Every row gives one point. The ring and each string are closed loops that go straight from each point to the next, and from the last back to the first. Before rounding, they use only three directions, however many columns there are. How many times does the string pass through the ring? Passing back the other way cancels.
(in the rows, 128 means zero)

Ring, 10 rows:
[[132  94 157 177]
 [107 104 120 178]
 [101 123  87 165]
 [111 151  58 137]
 [140 181  50  97]
 [157 185  71  79]
 [165 174  99  78]
 [171 153 135  93]
 [172 126 166 121]
 [160 103 176 154]]
String:
[[ 85 106 113 167]
 [ 98  86 133 199]
 [130  79 157 209]
 [154  95 160 184]
 [148 117 141 153]
 [123 125 123 138]
 [138 119 142 141]
 [174 127 152 136]
 [203 119 192 129]
 [204 124 195 116]
 [171 128 171 110]
 [202 135 187  99]
 [204 139 174 104]
 [194 129 188 105]
 [165 118 183 118]
 [126 122 138 130]
 [149 128 136 133]
 [167 123 150 142]
 [167 103 173 163]
 [144 126 128 143]
 [115 122 120 143]
 [ 92  99 129 169]
 [ 92  86 131 196]
 [ 95  86 124 206]
 [ 84  99 112 182]
 [106 118 111 155]]
Times through: 0
String (19 x 4):
[[181 119 167 141]
 [144 119 142 143]
 [118  92 162 170]
 [132  75 174 202]
 [136 102 138 182]
 [131 126 113 150]
 [105 127 102 144]
 [ 75 130  56 165]
 [113 158  40 141]
 [149 163  70 123]
 [125 153  81 118]
 [123 181  47  90]
 [171 213  39  56]
 [189 193  79  71]
 [178 167 106  95]
 [200 179 126  61]
 [168 149 147  87]
 [137 133 132 120]
 [167 134 139 128]]
Times through: 2

Ring:
[[154 210 132 137 128  79 147  65]
 [154 217 112 156 151  90 149  73]
 [145 201  97 176 168 100 146  92]
 [127 161  91 182 171 114 136 122]
 [109 121  95 167 157 129 126 147]
 [ 99  95 107 147 138 134 118 159]
 [ 97  85 127 128 115 125 115 155]
 [111 106 152 120  96  93 121 123]
 [130 145 159 122  96  73 131  91]
 [147 186 149 127 110  71 141  70]]
String:
[[134 173 126  90 110 126 134 100]
 [155 211 141 106 109  87 145  62]
 [150 210 126  99 117 111 144  75]
 [168 242 130 136 132  73 155  45]
 [170 241 128 172 148  54 157  43]
 [151 200 124 176 148  67 147  73]
 [137 176 117 151 141  98 139  97]
 [144 187 117 181 154  76 144  86]
 [150 203 107 204 172  70 149  80]
 [134 168 115 171 149  89 138 101]
 [131 165 109 161 150 105 136 109]
 [123 156 102 123 139 139 131 125]
 [119 154  84 140 158 151 131 137]
 [115 137  80 193 180 126 131 145]
 [110 115  91 231 186  95 128 147]
 [114 123 109 182 154 102 128 135]
 [112 116 116 181 148  96 126 135]
 [118 140 113 123 129 130 128 128]
 [ 98 100 107 113 125 154 117 160]
 [ 84  64 116 112 115 154 108 178]
 [ 79  38 139 135 105 118 104 176]
 [ 96  69 150 151 106  87 114 146]
 [120 132 132 146 124  94 128 117]
 [120 138 125 124 121 115 128 120]
 [111 117 138  92  96 126 121 129]
 [115 116 155  95  85 103 122 117]
 [127 126 181 125  79  50 127  88]
 [141 147 193 161  87   7 135  61]
 [136 158 150 152 116  62 136  85]
 [130 158 128 126 121 105 133 105]]
Times through: 4

Ring (9 x 12):
[[136 145 133 153 119 110 161 106 108  86 111 203]
 [143 138 121 157 135 110 154 102 101 109  85 195]
 [143 125 108 151 161 121 127 115 107 153  80 143]
 [136 120 107 143 171 132 108 131 118 173  97 103]
 [123 120 119 134 168 147  91 152 133 174 142  67]
 [114 126 136 131 152 155  91 160 139 152 180  70]
 [109 140 155 133 123 150 112 154 138 105 206 112]
 [112 145 157 136 113 140 128 145 134  87 197 139]
 [123 149 148 145 109 120 152 123 121  75 155 182]]
String:
[[132 125 108 137 162 122 117 135 127 161 102 101]
 [132 132 129 148 143 133 125 125 114 127 128 146]
 [148 130 118 164 151 125 137 100  91 132  80 187]
 [151 134 118 165 142 115 152  92  88 117  70 209]
 [137 140 139 159 127 129 144 108 100  97 124 197]
 [130 134 122 141 143 120 132 128 123 128 117 135]
 [136 139 117 143 134 102 153 115 119 112  92 165]
 [137 153 137 155 105  99 179  97 105  61 106 233]
 [132 154 156 160  97 119 169 102 101  50 145 238]
 [128 143 143 150 120 127 143 120 114  91 145 179]
 [129 140 126 140 130 111 146 124 125 107 120 154]
 [132 146 127 143 120 100 163 114 121  89 109 181]
 [138 155 144 160  99 102 182  93 100  51 113 249]
 [133 144 142 156 119 125 149 111 105  86 133 199]
 [133 136 124 146 137 117 140 120 117 118 112 157]
 [138 132 108 143 149 106 142 117 119 136  81 146]
 [148 130 103 153 155 105 146 104 104 140  56 168]
 [134 129 115 143 152 121 127 125 119 143 102 131]
 [132 132 128 148 144 133 125 125 114 129 126 144]
 [140 121 113 151 167 136 112 123 108 163  97 126]
 [138 113  96 140 186 133  97 136 121 198  84  77]
 [131 118  98 131 177 124 103 144 135 187  95  66]
 [129 127 121 140 155 134 112 137 124 150 127 109]
 [129 130 133 148 147 144 113 132 115 135 142 132]
 [136 110 101 141 190 145  85 141 120 205  98  66]
 [138 111  92 138 190 130  95 138 123 205  78  68]]
Times through: 0

Ring, 7 rows:
[[106 158 130 104 121 132 163 159 119 207 150 155 154 157]
 [ 97 159 162 115 108 102 118 184 109 194 141 140 158 138]
 [108 144 188 122 103  98  78 192  98 136 139 137 147 134]
 [142 123 158 108 118 150 111 163 102  87 159 161 129 166]
 [146 119 125  99 139 180 161 119 115  88 157 184 110 190]
 [129 130 103  95 151 181 200  92 126 128 146 193 104 197]
 [118 145 101  95 144 168 205 109 128 175 148 182 124 186]]
String:
[[106 135 148 112 138 135 145 114 115 119 123 175 103 170]
 [134 130 130 101 132 163 156 133 114 118 154 174 122 179]
 [185 108 104  85 134 220 173 137 112  71 196 186 127 204]
 [175 106 127  94 131 199 145 139 107  51 181 182 117 195]
 [127 122 161 113 129 142 115 136 106  78 138 169 108 168]
 [115 135 159 113 125 130 122 145 109 118 136 162 121 160]
 [125 135 157 111 118 135 119 162 106 124 150 157 134 159]
 [145 134 167 109  98 136  91 210  96 123 177 140 164 148]
 [104 146 210 129  92  78  47 214  91 132 137 125 155 120]
 [ 76 155 214 136 100  57  53 192  96 151 109 128 141 114]
 [ 90 148 172 121 121 100 112 150 109 149 118 153 125 145]
 [103 146 160 115 120 115 123 156 110 153 133 154 133 151]
 [ 86 154 176 123 115  91 106 164 108 168 120 145 136 137]
 [ 76 165 190 128 103  68  86 191 104 195 119 130 154 120]
 [103 163 176 117  91  91  92 223 101 205 155 123 183 123]
 [119 152 161 111 101 117 110 203 104 179 162 137 170 140]
 [115 144 153 110 118 128 128 162 109 151 146 155 140 155]
 [ 90 149 188 126 112  87  88 171 103 147 120 143 134 134]
 [ 93 147 212 133  98  71  49 200  93 130 124 129 143 120]
 [129 135 196 121  93 107  56 216  90 108 158 131 157 133]
 [159 124 169 107  99 148  84 210  93  93 184 143 159 153]
 [156 117 166 108 111 154  93 181  96  67 171 156 136 163]
 [138 119 158 110 127 151 116 142 105  72 148 169 113 171]
 [112 136 150 112 131 134 136 132 112 123 132 168 115 165]
 [142 129 129  99 128 168 154 145 113 120 164 171 131 178]
 [172 111 102  87 140 213 182 122 116  80 183 190 118 205]
 [154 112 108  93 151 201 185  94 120  72 159 198  95 206]
 [117 125 135 108 149 156 162  91 119  93 125 188  88 185]]
Times through: 2
String (29 x 14):
[[120 145 124 101 129 150 168 142 118 169 152 167 138 170]
 [ 97 147 136 109 138 131 163 117 121 161 124 172 115 167]
 [ 96 147 111 102 152 150 203  86 130 172 122 187 104 183]
 [103 141 130 107 143 142 171 106 122 146 125 179 107 175]
 [113 139 140 108 131 140 150 132 115 140 138 169 122 168]
 [143 129 107  93 140 185 186 119 121 127 164 184 122 192]
 [126 134 132 103 132 155 156 132 115 129 149 172 123 175]
 [120 136 141 107 130 145 146 136 114 131 143 168 123 169]
 [144 126 130 100 129 170 151 142 112 110 164 172 127 180]
 [135 130 139 104 127 156 141 145 111 115 156 168 127 173]
 [108 135 157 115 131 128 128 130 111 116 127 167 111 163]
 [117 126 165 116 130 132 115 131 107  86 128 168 105 164]
 [170 108 149 101 119 179 113 165 100  51 180 168 128 179]
 [190 106 132  92 116 202 127 176 100  55 203 168 142 187]
 [157 124 130  97 122 177 144 160 108 106 179 167 139 179]
 [168 118 121  92 126 193 153 153 109  92 186 174 135 188]
 [165 116 115  92 134 197 166 135 113  88 179 182 124 194]
 [135 131 128 100 132 165 159 134 115 123 156 174 124 179]
 [107 136 142 110 139 139 152 112 117 125 125 176 105 172]
 [101 138 141 111 142 135 156 107 119 131 120 177 102 172]
 [111 136  99  97 160 173 215  70 132 143 128 199  92 198]
 [128 141  69  83 157 199 249  82 137 180 157 199 116 207]
 [138 146  78  83 140 194 228 124 130 195 176 182 144 195]
 [136 154  68  79 137 194 240 133 133 228 183 178 159 193]
 [108 160  97  94 135 156 211 129 130 226 153 171 147 176]
 [ 91 155 133 109 134 125 169 126 122 190 126 166 127 162]
 [109 145 140 108 128 134 151 140 116 159 139 164 130 163]
 [122 149 119  98 125 153 172 152 119 185 160 163 149 169]
 [127 151 106  93 126 164 189 152 122 200 169 165 156 174]]
Times through: 1

Ring (8 x 14):
[[128 127  67 139 156  98 111  94 129 142 112 115 135 125]
 [160 120  77 132 153 115 121 119 131 122 107  85 134 134]
 [162 116 110 125 128 139 166 130 128 121 106  66 136 141]
 [147 117 130 124 112 147 193 127 125 130 108  67 137 140]
 [117 137 154 132  91 136 201 123 125 144 122 113 129 130]
 [ 97 163 155 146  90 104 167 121 129 148 138 174 116 117]
 [ 91 166 125 152 111  83 129 107 131 152 139 192 116 111]
 [105 143  84 146 142  88 115  91 129 153 123 151 129 117]]
String (26 x 14):
[[ 87 152 125 146 110  98 154  98 127 160 131 165 125 116]
 [117 144 115 141 121 105 144 112 129 142 124 139 125 123]
 [110 160 115 149 121  86 120 115 132 141 134 175 117 115]
 [ 91 165  94 157 134  66  94  96 133 153 137 201 117 107]
 [ 85 134  61 147 156  81 109  63 126 171 119 149 138 113]
 [113 150  71 151 153  73  84  96 133 144 126 166 123 114]
 [131 153  95 147 138  85 100 120 135 130 128 159 118 119]
 [125 129  97 136 134 113 144 104 127 143 115 111 134 127]
 [136 138  94 140 138 102 122 115 131 132 119 126 127 126]
 [162 131  64 139 164  95  87 120 135 117 112 111 127 129]
 [177 109  49 129 176 114 100 115 132 115  98  63 139 138]
 [159 106  73 126 155 129 141 110 128 128  99  57 143 139]
 [140 120  99 131 134 125 154 111 127 136 109  87 137 133]
 [160 133 107 134 132 118 136 136 132 116 115 101 126 134]
 [182 124 113 127 130 134 149 150 132 104 108  72 128 142]
 [175  91 116 111 124 171 208 130 123 121  91   7 149 153]
 [138 106 117 121 120 151 199 110 122 141 102  52 145 141]
 [146  96 143 112 101 178 243 121 119 138  96  20 150 149]
 [138 118 159 121  89 162 229 132 122 135 110  64 137 142]
 [129 141 159 132  89 135 196 136 127 133 123 114 124 132]
 [111 137 177 129  74 148 230 127 122 147 123 108 129 132]
 [100 127 151 129  91 143 220 104 120 160 117 100 138 131]
 [117 138 124 137 113 117 165 112 127 144 121 124 129 126]
 [115 162 141 146 102 100 146 129 132 136 135 169 114 119]
 [ 96 187 163 156  85  82 139 135 134 140 152 222 101 109]
 [ 77 177 152 155  90  85 149 112 130 157 147 212 110 108]]
Times through: 3

Ring, 6 rows:
[[139  80 127 107 147 168 118 141 162 161  94 143 157  93]
 [119  56 127  76 176 200  60 124 147 179  91 174 171 102]
 [112 118 132 126 149 151  90 132 107 137 110 124 138 143]
 [110 157 125 180 116 108 141 156  91 101 141  89 106 165]
 [110 116 115 161 126 135 134 164 116 121 145 123 118 142]
 [136 100 120 140 128 145 147 158 152 140 117 126 137 107]]
String, 24 rows:
[[131 128 123 161 117 124 157 160 132 122 125 104 123 126]
 [127 112 124 141 131 141 133 151 134 135 117 120 134 122]
 [132  71 118 113 145 171 120 151 162 160 110 153 152  95]
 [157  82 128 113 136 159 147 147 181 161  86 133 159  75]
 [155  79 132 100 145 167 130 137 178 168  78 138 165  76]
 [146  57 131  76 163 191  97 128 178 183  73 162 177  74]
 [140 104 133 119 140 151 125 137 148 149  92 123 150 105]
 [126 108 127 131 139 148 120 144 132 140 110 124 139 122]
 [120  45 122  75 175 205  65 130 157 183  95 183 172  94]
 [136  28 126  55 180 218  68 125 182 200  75 191 188  69]
 [156 106 134 123 132 144 149 142 165 150  84 114 152  90]
 [134 110 127 135 133 143 134 147 141 139 107 119 139 114]
 [125  93 122 125 142 159 117 148 141 147 114 138 143 115]
 [125  62 111 118 144 175 122 160 163 159 124 163 148  96]
 [123  93 110 151 125 147 148 170 146 135 140 137 128 115]
 [128 135 124 166 117 120 155 159 123 117 128 100 119 134]
 [112  95 119 131 143 158 107 150 126 141 127 141 136 129]
 [ 96 104 110 155 134 148 113 164 108 125 155 139 118 150]
 [ 93 134 110 183 119 122 133 171  91 103 168 115 100 169]
 [116 162 123 192 106  99 162 165  98  95 146  81 101 160]
 [120 137 124 165 121 122 142 156 113 116 131 102 118 144]
 [106  98 116 138 142 156 106 153 120 137 135 141 131 136]
 [ 89  75 101 141 145 170  97 168 118 138 163 167 125 141]
 [118 121 112 174 114 125 159 173 126 116 149 114 113 135]]
Times through: 5
String:
[[133 113 131 130 137 145 125 140 136 141 102 118 142 118]
 [124  78 125 105 155 175  95 138 145 160 103 152 155 108]
 [122  38 120  73 175 209  68 133 164 186  96 188 174  89]
 [138  49 124  81 162 195  96 136 176 182  87 171 173  78]
 [154  96 130 120 133 150 148 145 170 153  88 122 153  86]
 [148 117 131 139 125 134 155 149 153 138  98 107 140 103]
 [132 109 127 134 134 145 131 147 139 140 109 121 139 116]
 [118  70 120 105 156 180  92 142 145 161 112 161 153 109]
 [132  52 121  88 161 192  96 140 170 177  96 171 167  85]
 [149  69 128  96 150 175 121 138 177 171  82 148 167  77]
 [148  70 131  91 154 178 113 134 175 173  78 149 169  78]
 [127  25 124  53 185 222  55 124 174 199  81 198 187  77]
 [110  27 120  59 188 224  40 126 156 193  97 203 179  95]
 [120  83 126 107 156 173  90 136 137 157 105 150 153 116]
 [129 120 132 135 136 140 123 140 127 135 106 114 137 126]
 [113  85 125 108 158 173  83 135 128 155 110 151 150 124]
 [ 97  66 127  81 182 200  34 120 117 170 105 176 162 131]
 [103 117 135 118 159 158  67 124  95 139 109 129 140 153]
 [121 172 140 169 121 103 135 139  89 104 115  73 115 163]
 [124 166 136 172 117 104 144 145  97 105 119  76 114 157]
 [119 116 126 139 137 143 117 146 121 133 118 121 133 133]
 [102  98 122 126 152 163  85 142 112 141 126 144 137 141]
 [106 167 132 176 122 107 125 146  77  99 134  83 107 176]
 [114 202 138 200 105  78 152 148  67  80 133  50  94 186]
 [118 207 141 201 103  74 157 146  68  79 129  44  95 185]
 [106 157 134 160 132 120 109 138  80 110 125  93 116 171]
 [104 102 126 121 155 163  80 136 109 142 120 141 139 143]
 [114 107 127 126 147 155  97 138 118 141 115 132 139 135]
 [104  74 123  98 168 186  62 132 124 161 112 165 154 127]
 [ 95  33 124  51 200 230   7 113 132 193  97 206 179 115]
 [107  31 128  46 199 229  16 111 144 198  84 203 185 102]
 [128  80 132  92 162 179  83 126 145 166  88 150 163 106]]
Times through: 3

Ring:
[[152 171 118 106  94 132 129 109 144 120 167 108 125 159]
 [ 93 130  76 114  79 124 178  66 135 126 157  97 132 167]
 [ 79  92  77 125  91 112 183  70 127 136 122 110 136 167]
 [137  72 114 146 117 101 130 127 117 152  97 146 123 160]
 [219  97 165 153 139 104  62 190 118 156  99 172 108 151]
 [238 131 186 138 144 112  47 201 129 146 108 169 109 147]
 [214 171 178 113 131 126  70 174 144 127 133 142 118 148]]
String:
[[ 97 113  49 134  62 122 180  59 122 135 177  99 122 172]
 [131 128  96 125  90 122 145  98 131 132 153 115 123 163]
 [121 135 122 108 110 120 146 105 141 125 123 115 135 158]
 [ 85 161  99  88  91 131 181  66 151 111 147  87 144 162]
 [115 171  85 102  74 136 164  72 144 115 185  89 129 165]
 [118 174  87 101  74 137 162  73 145 114 187  88 129 165]
 [ 96 159 113  88 101 128 169  80 152 112 136  95 143 160]
 [138 135 120 116 106 121 135 112 137 129 134 120 128 159]
 [149 136  86 133  78 125 136 100 127 135 178 114 114 165]
 [104 132  48 128  56 128 178  56 126 130 195  93 120 172]
 [ 67 114  43 122  61 123 203  39 128 129 170  88 132 173]
 [ 88  94  52 137  70 116 184  61 120 139 157 105 125 172]
 [129  90  77 148  85 112 148  97 115 147 147 126 117 167]
 [105  59  67 155  88 103 164  87 109 154 125 129 121 169]
 [ 85  45  91 143 112  95 171  93 115 152  78 135 135 164]
 [119  91 129 123 126 105 142 119 131 139  84 135 136 157]
 [142 112 135 122 123 111 126 129 133 136 103 135 130 156]
 [201  87 129 163 116 105  83 164 111 159 124 162 104 158]
 [249  47 144 197 131  91  41 208  92 182 104 198  89 155]
 [232  51 155 184 141  91  50 204  99 176  86 194  98 153]
 [158  86 156 134 143 101 106 156 127 147  70 156 128 152]
 [155 112 136 128 121 112 117 136 130 139 109 139 125 156]
 [185  84 123 159 114 105  95 153 112 157 120 157 108 159]
 [175  50 102 178 108  96 104 146  99 169 115 164 104 163]
 [151  90 107 147 105 108 124 125 117 149 124 141 117 161]
 [126 115 124 117 115 114 140 114 135 133 109 126 133 158]
 [ 58 100  96 104 107 111 194  67 139 126  95 105 150 163]
 [ 42  96  52 115  76 116 217  36 131 129 134  90 143 171]]
Times through: 1
